Every row gives one point. The points of each table are mixes of a few directions, plus a little noise. How many directions does each table use, and how many do they share? Where both have some left over, give the other angles between the two spaces (their principal angles), to ten degrees, smallest first.
In the rows, zero is written as 100.

First:
[[62,98],
[84,99],
[125,101],
[143,102],
[38,97],
[147,102]]
Second:
[[64,98],
[109,100],
[161,103],
[45,97],
[120,101]]
Directions: first 1, second 1, shared 1

First:
[[126,106,163,123],
[118,103,144,114],
[101,114,98,125],
[84,69,72,36],
[79,91,49,73],
[92,118,74,129]]
Second:
[[107,99,120,101],
[84,103,59,98],
[87,103,66,98],
[123,96,161,103],
[71,106,23,96],
[127,95,171,104]]
Directions: first 2, second 1, shared 1

First:
[[88,33,144,105,72,89,40,84],
[41,54,130,96,95,128,72,103],
[113,36,114,102,93,76,83,95],
[80,129,81,94,121,118,135,114],
[93,195,81,98,122,92,137,106],
[134,61,86,101,87,117,98,100],
[104,141,97,101,120,57,122,100],
[147,151,68,102,89,124,113,97]]
Second:
[[85,99,72,119,122,95,142,128],
[133,105,64,127,69,160,94,112],
[103,132,119,53,106,108,95,74],
[90,53,82,161,95,78,104,133],
[112,67,125,118,67,90,48,87],
[121,153,58,79,104,167,136,105],
[109,130,113,60,100,117,92,76],
[87,92,115,94,110,74,99,96],
[59,68,152,87,127,12,90,88]]
Directions: first 4, second 3, shared 2; angles 60

First:
[[109,93,70,107,121,70,107,106,118,111,84],
[115,110,36,137,120,5,97,109,89,107,63],
[105,73,99,78,128,131,120,105,153,119,102],
[95,106,115,98,87,114,95,96,87,93,109],
[89,115,131,98,70,123,87,92,66,83,116],
[85,111,149,87,65,150,88,90,71,81,127],
[82,129,147,103,48,128,76,87,37,70,125],
[105,94,85,102,113,87,105,104,113,107,92],
[115,69,67,89,147,93,125,111,165,128,84]]
Second:
[[110,81,66,97,81,111,33,147,123,84,69],
[87,87,132,62,87,98,113,36,108,99,147],
[119,116,104,111,92,113,149,68,100,118,163],
[84,103,98,88,103,111,166,42,107,88,138],
[127,97,67,122,118,103,64,163,72,80,58],
[105,114,73,69,103,73,81,149,125,95,82],
[81,106,106,138,86,115,107,100,120,124,80],
[74,79,126,91,97,101,84,70,97,93,84],
[120,123,132,113,123,81,125,100,58,125,122],
[93,95,96,110,110,95,78,126,90,93,56]]
Directions: first 2, second 6, shared 0; angles 50, 60

First:
[[113,94,101,100,109,97,117,81,76,104,108,82,85,120],
[109,96,100,100,106,98,112,86,82,103,106,87,89,114],
[99,100,100,100,100,100,99,101,101,100,100,101,101,99],
[89,105,100,100,92,103,86,116,121,97,93,115,113,83],
[52,122,98,100,66,112,34,175,195,86,67,170,159,22],
[124,89,101,100,117,94,133,63,53,107,116,65,71,138],
[109,96,101,100,106,98,112,87,83,103,106,87,89,114],
[106,97,100,100,104,99,108,91,89,102,104,92,93,109]]
Second:
[[60,145,65,65,107,88,71,88,130,69,89,99,142,124],
[96,148,113,106,87,115,112,92,90,94,86,94,127,74],
[74,133,35,93,74,93,79,104,104,69,59,68,110,64],
[100,90,136,83,123,98,88,106,125,88,131,144,97,131],
[100,68,67,87,123,77,106,71,85,119,110,65,89,161],
[137,54,111,125,93,103,119,111,68,108,107,94,40,77],
[114,86,93,99,104,95,108,92,79,89,106,87,67,107],
[112,75,122,103,107,101,100,110,105,104,116,120,82,106],
[94,91,110,105,100,102,95,111,118,120,101,113,118,99],
[134,77,145,137,89,119,131,111,75,136,106,105,83,68],
[79,132,102,97,93,106,91,104,121,104,87,108,145,89]]
Directions: first 1, second 5, shared 1

First:
[[107,101,103,110,81,75,121,110,106,108,105,124,74,131,112,61,131,100,127,163],
[87,102,106,100,114,113,93,85,93,87,107,90,111,70,103,112,88,101,90,70],
[146,85,67,84,104,95,111,109,91,121,68,98,90,126,88,119,89,125,94,111],
[74,86,115,115,102,110,100,89,105,100,101,113,105,96,98,74,116,81,114,120],
[116,101,92,91,113,108,102,103,103,111,88,84,100,96,104,117,94,113,86,89],
[67,100,119,110,109,115,90,83,99,85,114,99,114,71,102,94,101,85,100,82],
[127,84,79,86,101,115,90,124,117,137,60,83,108,134,75,127,90,99,83,90],
[151,143,75,78,92,55,120,108,71,73,128,92,70,92,129,128,77,153,91,88],
[81,98,104,106,88,91,93,87,82,74,117,120,107,93,89,91,92,89,113,94],
[70,90,125,111,121,137,92,96,130,121,89,81,115,84,106,92,120,78,91,97],
[74,110,114,108,75,88,88,105,102,81,123,116,106,107,93,87,102,77,112,96]]
Second:
[[67,115,67,110,195,98,120,128,142,124,68,98,119,35,85,123,84,116,95,83],
[100,95,108,101,74,100,93,95,94,95,108,106,99,121,97,90,103,88,105,104],
[116,118,82,95,144,105,125,90,106,109,97,80,87,72,120,115,85,136,84,85],
[102,91,112,99,70,98,87,100,89,92,105,106,102,117,97,93,110,87,106,108],
[75,87,111,110,65,97,81,107,104,96,104,124,112,133,73,79,106,62,118,109],
[110,103,102,98,88,103,104,88,94,98,109,97,90,113,107,95,97,104,98,98],
[104,80,122,95,58,92,72,114,80,86,99,106,111,108,97,102,126,81,107,120],
[126,112,95,92,106,107,118,78,91,100,111,82,80,102,124,103,90,127,88,91]]
Directions: first 5, second 3, shared 1; angles 60, 90

First:
[[103,111,96,98,97,101,109,86,100,107,102,101,107,98,96,98,88,103,109,92,102,106,102,100,103,95,105,91,90,110,90,85],
[83,45,119,110,118,97,49,169,98,63,94,91,66,110,118,114,159,86,56,140,88,71,92,100,83,123,76,142,151,52,152,177],
[121,169,76,88,77,104,162,14,102,145,107,111,143,88,78,82,26,118,155,51,116,136,110,99,121,71,130,48,37,160,35,5],
[94,80,107,104,106,99,82,125,100,87,98,97,88,104,106,105,121,95,85,114,95,90,97,100,94,108,92,115,118,83,118,127],
[98,93,102,102,102,100,94,109,99,96,100,99,96,101,102,102,107,98,95,105,98,96,99,100,98,103,97,105,106,94,107,110],
[110,132,90,94,89,102,129,61,101,121,104,105,120,94,90,92,66,108,125,77,107,116,104,100,110,86,114,76,71,128,70,56],
[108,127,91,95,91,101,124,66,101,118,103,104,117,95,91,93,71,107,121,81,106,114,104,99,108,89,112,79,75,124,75,62],
[102,107,98,99,98,100,107,91,100,104,101,101,104,99,98,98,92,102,106,95,101,103,101,100,102,97,103,95,93,106,93,90],
[112,140,87,93,86,102,137,50,101,127,105,106,125,93,87,90,57,110,132,71,109,121,106,100,112,83,118,70,63,135,62,44],
[80,35,122,112,121,96,41,181,98,57,92,90,60,112,120,117,170,83,48,147,85,67,91,101,80,127,72,149,159,44,161,189],
[88,61,113,107,113,98,65,149,99,74,96,94,76,107,113,110,142,90,69,128,91,80,94,100,88,116,83,130,136,66,137,154]]
Second:
[[86,101,117,135,110,105,104,59,96,139,100,132,59,83,137,150,77,115,113,131,97,155,75,49,114,86,59,106,72,103,110,118],
[105,97,124,126,107,89,96,119,102,104,82,96,86,113,93,94,104,95,109,94,128,95,106,103,75,114,109,95,149,89,92,108],
[86,85,129,150,126,76,63,146,93,107,97,121,46,109,131,98,144,95,80,143,104,102,85,82,64,115,88,133,144,69,133,154],
[87,73,91,73,114,140,125,63,111,110,91,103,137,81,81,122,57,165,110,92,82,138,106,99,139,127,73,92,53,138,78,71],
[134,158,90,98,71,69,110,77,80,109,115,97,114,107,78,52,96,67,121,65,120,83,112,117,61,65,169,79,113,115,62,55],
[121,77,96,61,70,101,70,108,78,51,106,65,112,104,74,105,126,59,78,87,94,58,111,119,80,79,134,111,139,77,103,121],
[109,140,108,128,79,85,112,62,96,126,106,112,67,97,128,126,79,58,123,101,119,116,85,65,103,54,95,83,91,91,100,99],
[80,84,81,88,132,101,94,155,114,88,105,105,123,105,96,52,132,140,74,112,75,82,107,133,103,146,96,119,85,110,116,98],
[91,85,63,42,92,133,126,112,131,67,99,68,155,100,83,101,85,107,92,75,82,71,114,133,160,114,77,82,55,108,107,77]]
Directions: first 1, second 6, shared 1

First:
[[61,73,55,107,105,130,100,54,77,113,57,91,75,95,87,124,79,86,75,104,118,94,106,78,110,104,114,117,123,102,111,94],
[99,82,84,101,94,114,96,84,91,104,85,100,85,104,94,106,71,94,100,101,109,102,94,82,94,98,108,95,116,97,99,85],
[144,92,104,142,67,121,92,102,77,72,139,99,84,111,121,94,29,68,113,75,77,95,88,73,78,93,71,84,100,108,104,83],
[86,98,72,53,132,75,87,79,125,146,75,95,118,101,92,129,150,130,63,131,134,95,105,112,119,136,119,114,126,95,114,139],
[104,134,124,139,97,96,116,115,89,68,138,102,115,87,122,89,118,80,102,82,62,90,111,120,112,88,68,112,56,118,112,115],
[110,125,121,109,103,100,126,102,91,81,95,131,100,86,95,78,98,86,131,112,83,110,87,102,107,52,104,76,58,101,93,63],
[86,86,142,66,91,83,90,161,136,102,101,82,109,113,83,74,134,144,128,83,112,119,109,121,75,113,118,103,119,78,58,100],
[116,106,104,100,100,85,87,111,112,103,130,88,115,108,118,107,115,107,85,93,95,91,106,111,99,128,81,110,105,105,111,134],
[94,103,96,84,111,96,108,91,103,110,78,113,100,95,88,99,109,106,105,118,110,106,94,99,107,86,117,90,96,95,96,85]]
Second:
[[143,119,95,150,85,103,92,91,80,76,162,93,108,103,143,113,70,63,78,79,65,77,102,96,103,116,47,109,83,127,135,133],
[112,106,99,114,96,101,98,97,94,93,118,98,102,101,112,104,91,89,94,94,90,93,101,99,101,104,85,103,95,108,110,109],
[118,108,98,121,94,101,97,96,92,90,126,97,104,101,118,105,88,84,91,91,86,91,101,98,101,107,78,104,93,111,115,114],
[96,98,101,95,101,99,101,101,102,102,93,101,99,99,96,99,103,103,102,102,103,102,100,101,99,99,105,99,102,97,96,97],
[104,101,99,104,99,100,99,99,98,98,105,99,101,100,103,101,98,97,98,98,97,98,100,100,100,101,96,100,98,102,103,103],
[131,114,97,137,89,103,94,93,85,82,146,95,106,102,131,110,79,73,84,84,74,83,102,97,102,111,61,107,87,120,126,124],
[100,100,100,101,100,100,100,100,100,100,101,100,100,100,100,100,100,100,100,99,100,100,100,100,100,100,99,100,100,100,100,100],
[105,102,100,106,99,101,99,99,97,97,108,99,101,100,106,101,96,95,97,97,96,97,100,99,100,102,93,101,98,104,105,104],
[45,76,106,34,119,96,111,112,127,132,20,109,89,96,44,83,138,148,128,128,146,130,96,105,96,79,169,89,123,65,54,58],
[112,105,99,114,96,101,98,98,94,93,118,98,102,101,112,104,92,90,94,94,90,94,101,99,101,104,85,102,95,107,110,109],
[35,71,107,22,123,95,113,115,131,137,5,111,88,95,34,80,145,157,134,132,154,136,96,106,95,75,182,86,126,59,46,50]]
Directions: first 5, second 1, shared 1

First:
[[93,110,144,67,94,68,35,37,82,64,109,114,131,61,136,120,115,104,54,60,120,89,98,79,90,119,66,48,90,103,135,52],
[103,87,64,91,150,159,18,110,118,64,124,97,118,80,107,72,117,81,73,146,44,5,69,101,150,88,81,64,83,157,85,59],
[103,88,91,147,143,143,167,80,94,107,73,86,71,105,114,45,126,114,52,67,158,139,105,100,76,71,109,132,70,102,105,109],
[135,164,126,77,63,91,88,123,138,139,122,157,89,89,86,111,98,121,141,95,116,23,88,101,97,128,72,102,113,110,68,95],
[96,94,87,144,118,89,131,97,92,79,71,66,89,98,116,84,89,103,78,110,84,150,85,103,103,105,132,123,80,92,106,103],
[110,103,81,134,103,117,172,98,86,133,77,93,74,110,94,79,81,105,148,110,125,138,132,90,93,90,109,141,106,93,76,148],
[76,63,84,92,79,82,122,152,102,108,104,76,101,146,64,129,90,84,117,117,67,145,101,128,98,86,138,116,122,69,110,127],
[84,92,123,47,49,50,67,102,87,105,121,111,127,110,83,161,84,88,138,96,86,111,121,99,93,112,92,74,136,73,116,107]]
Second:
[[86,95,94,98,106,90,116,94,99,117,82,107,123,90,94,99,131,98,54,100,136,115,89,85,74,90,107,105,88,122,102,123],
[75,72,85,107,68,136,81,129,159,118,89,138,73,145,158,72,108,76,141,75,107,87,137,154,73,86,19,103,162,16,127,69],
[103,133,110,121,139,75,137,72,23,83,113,31,116,72,62,103,38,116,96,137,86,147,93,46,144,112,167,111,50,146,71,146],
[104,89,101,87,104,121,102,88,108,101,105,135,95,83,104,81,136,103,84,88,129,83,103,91,78,87,78,88,93,116,99,101],
[107,86,103,83,102,114,93,109,98,63,141,137,77,62,88,75,114,104,104,122,73,82,83,86,103,98,95,71,75,125,86,103],
[94,89,93,94,83,90,86,122,127,102,92,115,103,109,104,110,118,93,93,101,89,93,87,119,88,102,95,98,114,87,109,90],
[62,85,84,102,105,71,127,120,94,97,94,104,127,76,85,86,118,92,44,142,104,144,67,77,75,94,124,104,73,126,95,148],
[152,138,124,93,109,71,80,88,64,71,120,51,100,91,55,155,60,123,124,106,43,77,76,88,161,134,171,95,76,138,82,78],
[117,115,107,117,84,134,78,79,129,147,63,79,85,174,151,119,78,95,161,27,135,72,165,152,105,99,45,125,171,22,127,44]]
Directions: first 6, second 5, shared 1; angles 30, 50, 70, 70
